Rows are points. Each copy is the shape, with its points in the same order, turned, moved and blurred by noise. Some copies are also mirrored. Which?
In the rows, 128 means zero.

Shape:
[[ 85 148]
 [146 136]
 [109  62]
 [137 137]
 [144  72]
 [107 125]
 [150 163]
 [136 153]]
Copy 1:
[[140  80]
 [ 99 127]
 [173 163]
 [106 121]
 [140 174]
 [137 110]
 [ 80 107]
 [ 97 106]]
Copy 1 is: only turned
Copy 2 (8 x 2):
[[179 156]
 [117 144]
 [162  69]
 [124 145]
 [124  78]
 [159 133]
 [114 171]
 [129 160]]
Copy 2 is: mirrored
Copy 3:
[[ 79 155]
 [140 150]
 [112  73]
 [132 146]
 [145  84]
 [106 134]
 [144 176]
 [129 166]]
Copy 3 is: only turned
Copy 4 (8 x 2):
[[188 144]
 [125 140]
 [145  63]
 [129 145]
 [112  79]
 [158 129]
 [124 168]
 [137 160]]
Copy 4 is: mirrored

Shape, 9 rows:
[[ 85  95 131 145]
 [182 163  70 111]
 [176 168 122 151]
 [120 150 122 110]
 [100 154 124 143]
 [143  96 136 176]
 [105 128 131 101]
 [ 88 152 123  94]
 [ 94  78 150 114]]
Copy 1:
[[158 117 149 144]
 [ 54 120 119  58]
 [121 139 108  45]
 [110 125 105 115]
 [132 156 109 118]
 [172 107 146  78]
 [124 112 102 143]
 [104 127  93 149]
 [156  79 129 145]]
Copy 1 is: mirrored
Copy 2 (9 x 4):
[[131 124 148 183]
 [156 122  69  69]
 [105 101  85  79]
 [131 132 128 110]
 [100 144 115 132]
 [121  63 127 159]
 [148 143 144 128]
 [126 181 145 116]
 [151 112 177 167]]
Copy 2 is: mirrored

Shape (11 x 8):
[[130 133  66  81 159 154  98 130]
 [166  94 137 105  77 153 102 128]
 [147 109 111 139 135 120 108  82]
 [ 48 137 114  68 154 147 167 164]
 [157 113 133 196 122 114 115 125]
 [ 89 127  97 102 113 136 139  96]
 [132 159 149 147 164 103  83 113]
 [152 139 132 153 127 124  91 163]
 [ 63  90 155 123 127 124 106 156]
 [151 112  56 122  81  79 141 112]
 [115 146  62 143  85 120 122 143]]
Copy 1:
[[108 182 181 139  83 151 110 120]
 [164  93 123 160 115 167 121  98]
 [ 85 120 119 131 114 134 102 117]
 [177 193 203 121 129  92  98 167]
 [ 91  94 119 119 160 143 157 120]
 [135 166 139 150 125 113  84 147]
 [ 83 103 156 147 107  96 168 132]
 [118 119 161 134 134 154 182 132]
 [171 103 163 114 125 117 125 186]
 [115 176  65 107  93 139 125 114]
 [119 186 102 146 125 166 143 153]]
Copy 1 is: mirrored
Copy 2:
[[150 143  86 163 123  88 158  97]
 [105 154 127  68  89 101 132  95]
 [120 135  96 120 110 100 111 168]
 [185 164 118 166 142 191 144  82]
 [123  80 127  99 110 107  71 148]
 [164 152 117 131 109 148 156 151]
 [142 137 129 122 163  89  70 145]
 [134 112 139  99 138  92  87 110]
 [177 145  91  73 137 173  96 105]
 [ 90  82 117 109 123 128 178 157]
 [160  82 144 125 124 120 166 134]]
Copy 2 is: only turned

Shape:
[[ 78 126 164 129 176 150 141 115 118 165 139]
 [ 93 105 189 160 172 157 116 120  86 127  80]
 [166 147 112 109 154 121 165  78 141 111 120]
 [133 142 148 182 164 128  88 125 107 166  99]
 [107  98 116 141 111 155 116  64 114 108 149]
 [120  92 176 114 166 160  96 144  72 168 105]
 [ 92 117 198 113 154 140 137 105 133 178 122]
 [143  83 122 144 117 146 145  89 150 104 165]
 [104  69 159 157 155 149 113 133 115 153  76]
 [140 118 183 173 139 175  71 125 121 133  79]
 [139 163 103 112  88 130 168 118 155 101 139]
 [147 141 123 150 114  93 166 110 128 139  93]
 [148 146 154 132 151  87 164 127 142 107 148]
 [121  97 176 182 161 191 127 138  72 161 109]
 [131  80 119 145  96 132 110  98 114 115 147]
 [119  79 109 135 134 171 129  97 157 136 149]
 [129 150  93 125 138 107 144 129 149  84 134]]
Copy 1:
[[120 176  79 116 120 144  74 122 157 129 122]
 [136 186 104 159  79 155 112 101 174 127  77]
 [136 102 110  96 164 140 143 174 137 127  88]
 [136 122 128 159 112 181  82  93 146 103  94]
 [142 173 125  82 144 172 168 107 147 115 134]
 [115 162 133 134  45 148  87 120 182 116 119]
 [107 168  75 107  83 148  82 128 121 137 109]
 [143 156 119 111 153 166 173 154 121 128 159]
 [131 192 140 163  81 148 109 117 134 109  97]
 [100 150 135 172  81 205 130  99 149 121  88]
 [ 94  98  98 108 179 118 174 132 121 120 132]
 [142 100 103 134 136 119 142 128 102  94  91]
 [151  95  83 135 146 126 130 145 125 163 125]
 [130 179  98 176  75 175 108 118 184  80 119]
 [147 151 142 107 123 160 172 108 129 112 153]
 [113 185 137 106 150 167 136 150 127 113 150]
 [128 107 128 128 188 113 149 125 139 151 118]]
Copy 1 is: only turned
Copy 2:
[[122 155  79 106 163  88 157 138 144 122 145]
 [156 193  99 162 181 102 138 118 156 158 163]
 [143  98 168 128 121 114 120 149 143  92 166]
 [101 162 111 158 140 132 142  83 149 164 157]
 [150 112 143 111 189 131 122 121 190 121 106]
 [141 148  50 164 154 123 137 148 158 178 153]
 [147 153  75 137 144  90 179 144 140 116 125]
 [144  95 170 117 177 118 103 147 142 121  88]
 [157 157  95 162 194 134 155 109 120 164 143]
 [157 170 130 168 139 121 142 101 156 205 125]
 [158 115 160  79 104 152 106 137 133  91 125]
 [135 139 147 149 127 167 132 126 121  88 154]
 [124 138 133 140 112 107  86 135 116  77 125]
 [122 195 100 146 192 127 144 159 149 191 144]
 [151 107 131 131 177 161 107 121 161 133  94]
 [150  94 139  99 188 120 140 134 131 145 113]
 [145 115 147 101 120 123  77 103 122  99 142]]
Copy 2 is: mirrored
Copy 3 (17 x 11):
[[ 95 108  79  94 131 183 130 114 138 103 124]
 [105 150  55  74 152 150 125  80 164 148 154]
 [157 179 125 102  89 142 132 169 106 131 112]
 [131 148  85 121 145 158 131  77 106 127 191]
 [186 128 113  89 102 131 133  87 146 108  90]
 [ 75 144  98  95 150 123 100  80 156 102 164]
 [113 134  76 103 157 185 106 128 165  85 131]
 [186 128 116 116  60 137 120 126 155 122 115]
 [126 138  84  89 133 145 136  83 185 115 184]
 [154 143  42 106 143 112 104  82 137 123 193]
 [185 115 131 130 112 118 148 192 116 144 110]
 [168 159 138 116 143 161 135 158 124 148 165]
 [137 160 105 154 105 174 121 162 127 159 118]
 [113 109  77  69 128 149  86  68 148 142 179]
 [182 129 133 123 100 123 127  88 166 120 124]
 [163 112 107  94  70 138 134 116 153  90 135]
 [157 143 116 144  86 127 178 161 115 155 119]]
Copy 3 is: mirrored
Copy 4 (17 x 11):
[[ 78  79 100 130 188 105 102 107 125 138 148]
 [ 83  76 116 128 171 183  70  97 152 137 162]
 [119 102  86 169 154 155 135 145  67  88 101]
 [ 86 103 127 120 198 180 107 141 151 158  98]
 [114  80 146 167 174 135 119 174 136  72 158]
 [ 45 101 111 114 145 160  89 142 147 165 172]
 [ 79 115  78 150 186 110  72 117 132 143 148]
 [122 110 107 168 156 130 152 156 148  58 144]
 [104  85  88 132 164 176  96 137 180 154 162]
 [ 86 128 134 161 187 209 101 125 172 151 146]
 [175 140 126 151 150 120 149 144  79  93 123]
 [160 118  88 117 168 164 107 158 106 115 100]
 [122 124  91 128 141 131 118 108 111  83  82]
 [ 65  96 111  93 195 188 113 117 162 135 183]
 [119 110 135 149 150 141 123 185 157  79 147]
 [113  89 100 176 170 123 161 161 151 108 158]
 [158  97 129 148 128 133 148 126 102 104  92]]
Copy 4 is: only turned
